Every row gives one point. The points of each table are mixes of a few directions, plus a little noise. How many directions does each table use, and how many do they share? Where both have some left over, give the other angles between the two spaces (their principal angles), to ten degrees, smallest first.
In the rows, 128 means zero.

First (6 x 3):
[[138  75 123]
 [132 104 126]
 [115 190 133]
 [128 132 128]
 [109 224 136]
 [146  43 121]]
Second (5 x 3):
[[128 129 130]
 [106 238 138]
 [140  60 121]
 [124 140 128]
 [139  75 123]]
Directions: first 1, second 1, shared 1

First (8 x 6):
[[124 125 115 132 141 132]
 [110 104  44 153 201 155]
 [107  99  32 156 213 159]
 [142 148 196 107  68 106]
 [126 126 117 131 138 132]
 [146 154 211 102  55 101]
 [140 145 184 111  77 111]
 [130 127 127 129 132 131]]
Second (9 x 6):
[[148 165 125  96  80 130]
 [158 108 147 158 144 112]
 [103  35 208 199 104  52]
 [ 98  88  83 157 153 123]
 [120 123  52 128 125 134]
 [106 144 130 109 147 151]
 [119 169 178  87 101 141]
 [192 154 135 123 103 121]
 [107 167  92  96 195 189]]
Directions: first 1, second 4, shared 1

First (10 x 11):
[[ 89  95 111 162 151 178 167 119 134 153 105]
 [133 116 136  92 131 131  77 118 101 105  47]
 [170 162 145 165 148 109 164 131 164 132 129]
 [122 126 127 137 131 133 139 129 136 140 146]
 [202 199 176 113 131  41 180 150 223 132 212]
 [131 144  93 159 103 116 162 140 109  92 153]
 [109 117  81  72 100 105 194 144 134  33  50]
 [ 66  79 108  81  93 160  44 122  58 142 162]
 [103 107 125 142 122 160  70 118  81 161 159]
 [155 135 178 157 170 146  82 109 140 189 117]]
Second (9 x 11):
[[ 96 120 165 159 164 110 137 110 134 141 155]
 [168 175 138 159 141 108  92 130 157 115 169]
 [169 150 110  95 101 121  99 151 136  91  95]
 [ 17  16 108  83  67 137 222 161  32 113  75]
 [160 161 107 137 192 159 121  14 139 213 130]
 [180 151  88 132  74 165 108 196 147 121 151]
 [121 119 160 131 155 136 119 137 173 144 126]
 [108 116 150  99 146 103 128 106 118 106  83]
 [133 142 127 156 110 113 125 152 122 109 170]]
Directions: first 5, second 5, shared 2; angles 30, 70, 90

First (9 x 14):
[[115 153 144 146 166  92 109 127 123 125 112 146 120 139]
 [176 146 152 164  70 152 180 168 137  95 122 199 138 143]
 [177 122 130  87  99 156 107 153 106 155 142 135 157 152]
 [116 140 120 124 140 141 135 123 153 144 165 179  94 143]
 [148 160 122 148 111 151 147 157 147 120 140 196 158 179]
 [ 72 115  74 104 155 121 104 119 126 154 101  31 124  90]
 [142 148 148 145 129 119 132 140 128 120 126 171 122 143]
 [121  75 145 137 123 119 138  68 124  87 136  63 162 105]
 [ 85  93 116  96 159 101 100  97 110 152 109  31  77  57]]
Second (8 x 14):
[[155 138 151 100 132 127  92 178 111 118 121 185 119 154]
 [156 134 113 141  91 132 149 130 138 169 139  93 153 138]
 [102 123 119 139 140 129 140 101 132 122 127 110 126 109]
 [110 100 125 147 122 114 149  89 151 114 142  81 127 108]
 [ 97 112 132 135 149 122 130 104 134  99 129 119 113 108]
 [ 65 134 100 148 168 142 150  74 126 123 115 105 121  88]
 [103  98 140 133 140 112 129 102 141  91 134 113 112 110]
 [236 186 146  82  81 149  81 249  93 191 119 216 154 207]]
Directions: first 6, second 3, shared 1; angles 50, 50

First (9 x 24):
[[149 143 180  93 107 117 124 158  99 164  87 176 136 127 110  86 120  92
  193  72  95 115  36 150]
 [125 124 117 135 132 132 129 122 134 119 137 117 126 129 133 137 128 135
  114 139 135 132 146 123]
 [107 112  72 162 151 139 131  94 160  91 173  78 118 128 147 173 140 166
   60 185 164 142 226 105]
 [128 127 124 131 131 128 129 125 132 127 132 124 127 127 127 133 128 132
  123 133 130 129 136 126]
 [131 132 138 121 124 126 127 135 122 136 120 138 129 128 121 119 125 120
  141 116 122 125 109 132]
 [117 118  96 149 142 135 131 107 146 105 155  97 122 129 140 155 135 151
   85 164 150 137 187 114]
 [108 114  80 160 146 138 131  99 156  94 168  84 121 129 144 167 138 160
   66 178 158 140 215 110]
 [151 143 182  92 107 119 124 159  98 166  85 175 138 129 111  88 118  94
  195  72  96 114  34 150]
 [141 137 165 106 114 122 124 148 107 154  97 162 134 127 115  99 121 104
  174  88 106 118  61 144]]
Second (9 x 24):
[[102 141 113 114 114 120  81 135 132 164 113 146 112 128 122 116 127 126
  145 108 132 103  90 135]
 [120 117 108 154 125 133 149 112 143 112 128 126 111 140 124 128 125 139
  124 129 117 149 135 114]
 [ 94 102  70 203 141 133 235  95 155  85 146 113  92 161 123 150 130 148
  104 134  69 201 157  80]
 [153 114 130 122  84 156   7 109 162 129  79 137  98 132 116  87  99 158
  150 122 203  90 102 156]
 [153 156 189  69 161 107 152 170  75 145 157 124 193  98 146 147 149  87
  122 136 123 104 142 147]
 [100 134 107 128 117 122 105 130 135 153 119 142 109 132 123 122 128 129
  139 111 121 119 100 123]
 [176 112 154 120 102 156  50 115 147 107  97 125 126 126 125 101 104 151
  137 140 198 104 133 157]
 [112 150 140 109 154 104 174 155  94 148 156 130 157 115 139 151 150 101
  123 125  91 128 129 122]
 [138 125 141 136 153 122 199 132 113 105 154 115 153 123 137 150 140 117
  109 143 102 155 161 115]]
Directions: first 1, second 3, shared 0; angles 50

First (9 x 32):
[[ 96 147 145 141 112  63 134 130 149 127 133  78 134 141 148 243 207 134
  179 141  32 135  82 102 139 103  95  96 109  88 134 128]
 [151 112 115 119 142 181 124 128 111 130 123 167 124 116 113  39  66 122
   89 119 204 122 163 150 121 148 153 154 143 158 123 129]
 [124 132 130 129 126 118 129 129 132 128 129 120 128 131 132 147 140 129
  137 131 112 130 121 124 131 123 123 124 123 121 129 128]
 [109 141 141 136 117  85 133 128 143 128 130  95 133 138 141 202 180 132
  161 138  64 134  98 112 134 111 106 105 116 102 133 126]
 [121 131 131 130 126 115 129 127 132 128 130 121 129 131 132 150 142 131
  139 130 110 130 121 124 130 123 122 123 124 121 131 129]
 [136 122 123 126 132 145 127 128 123 129 128 139 126 125 123  99 108 125
  116 123 151 126 140 135 125 135 136 137 132 138 126 127]
 [131 126 125 127 130 136 127 127 126 129 127 136 126 125 123 113 118 127
  122 125 142 127 134 132 125 131 133 131 131 133 129 128]
 [160 107 109 115 146 198 121 127 106 129 122 179 124 113 104   7  43 121
   75 114 231 121 177 156 118 157 164 163 149 171 122 129]
 [121 134 132 131 123 114 130 129 133 127 129 117 130 130 132 156 147 129
  140 131 104 130 116 121 130 122 121 119 124 118 129 128]]
Second (11 x 32):
[[141 136 135 117 120 126 135 122 122 144 133 138 134 145 123 119 130 111
  131 134 111 122 123 117 134 140 140 147 129 126 123 122]
 [184 166  99 119 122 164  94  89 100 157 112 177 145 115  76  61  98  92
  158 124 146 114 143 153 128 173 178 112 132 107 133 112]
 [ 87  96 177 112 119  83 178 158 143 131 158 103 107 182 188 167 155 136
  107 149  82 127 105  98 144 105  95 178 129 154 113 136]
 [153 149  74 155 143 169  75 106 121 106  94 138 144  57  77 107 104 139
  139 102 187 136 156 165 107 134 145  62 126 106 147 127]
 [136 135 108 140 134 142 106 121 125 118 117 132 131 101 111 120 118 133
  133 120 150 131 140 143 121 129 132 103 128 120 136 129]
 [158 153  76 150 139 168  78 105 119 114  98 141 148  65  75 102 104 129
  142 105 180 134 152 159 110 141 150  72 127 105 145 125]
 [139 133 153 104 116 111 155 130 125 158 142 132 139 169 128 130 146 102
  124 140  86 122 110  94 138 140 142 175 127 131 116 117]
 [154 145 132 111 123 127 137 123 125 150 126 129 155 141  98 127 143 102
  124 127 105 129 119  94 130 142 154 157 121 119 123 117]
 [ 86 101 136 145 136 108 140 157 152  93 131  86 120 115 158 182 146 163
  103 123 133 145 123 115 123  90  89 124 124 140 131 143]
 [ 84  95 160 129 127  96 158 153 142 114 148 109  98 157 187 157 139 150
  114 141 110 127 117 126 137 103  88 146 131 149 121 140]
 [ 90  97 155 131 126 106 148 144 137 117 145 125  90 154 185 135 124 148
  125 143 117 121 124 144 138 110  93 136 137 149 122 139]]
Directions: first 1, second 3, shared 0; angles 50

First (8 x 32):
[[176 146 142 133 156 138 126 139  97 112 110 104 102 212 128  95  81  93
  121 114 126 131 136 140 156 118 159  99  84 172 120 104]
 [153 138 135 130 143 133 127 134 111 119 118 116 115 172 127 110 103 109
  125 120 127 129 133 135 142 123 144 113 104 152 124 115]
 [112 122 123 127 119 124 129 124 138 133 134 136 136 100 129 139 143 139
  131 133 128 127 125 123 118 131 117 137 143 114 131 136]
 [186 149 146 135 162 140 126 141  89 108 104  99  94 232 128  88  69  85
  119 110 125 131 138 144 161 115 165  93  73 183 118  99]
 [114 123 124 126 120 126 128 125 137 133 133 135 136 103 128 138 142 138
  129 132 129 126 126 125 120 131 119 136 141 116 130 135]
 [ 59 103 107 120  88 113 131 111 172 152 155 162 167   7 128 175 197 178
  138 148 131 124 116 110  89 142  84 169 191  64 140 163]
 [ 69 106 110 121  92 116 130 115 167 149 151 159 161  21 129 169 189 172
  137 147 130 125 117 112  93 141  89 165 184  72 138 158]
 [155 138 136 131 145 133 127 134 110 118 117 114 112 176 128 109 101 107
  124 120 127 130 133 135 144 123 145 110 102 154 123 114]]
Second (10 x 32):
[[104 128 111  99 104  88 115 120 112 144 102  93 125 139 141 128 117 123
  141  79 145  95 140 147 161 122 147 131 110 127  96 130]
 [ 79 104 119 128  96 141 146 117 159 141 139 168 139  44 111 161 184 151
  128 148 123 136 122 106 113 135  86 156 179  80 141 148]
 [128  93 121 119 147 137 117 160 172 114 129 187 137  77 104 151 108 145
  141 149 106 163 123 118  91 119 103 160 119  81 156 103]
 [142 133 130 123 135 124 124 132 114 124 114 114 117 162 129 116 105 114
  130 112 129 123 134 137 146 122 143 118 106 143 119 117]
 [135 122 131 113 124 137 136 136 107 124  88 124  90 174 109 114  97  90
  128  94 123 128 144 136 180 112 139 120  96 138 109 106]
 [166 115 128 104 159 124 110 164 118 108  84 131  96 193 110 110  45  92
  140  93 116 140 144 147 158 102 154 125  54 137 118  77]
 [148 157 143 146 128 141 144 110  93 128 129  92 113 184 139 102 136 106
  111 126 136 116 131 131 154 133 146  96 130 173 116 139]
 [ 92 165 110 136 104  58  98  83 131 162 192  63 208  70 203 144 192 200
  135 140 170  74 107 139  66 166 142 127 184 136 117 197]
 [137 126 149 161 130 189 166 124 134 117 143 167 110 118 101 127 163 116
  105 173 110 161 121  99 125 133  97 122 162 131 155 133]
 [149 135 137 150 152 141 125 133 141 118 158 140 146 118 134 127 133 144
  123 166 123 145 115 120  88 137 123 125 139 134 151 131]]
Directions: first 1, second 4, shared 1
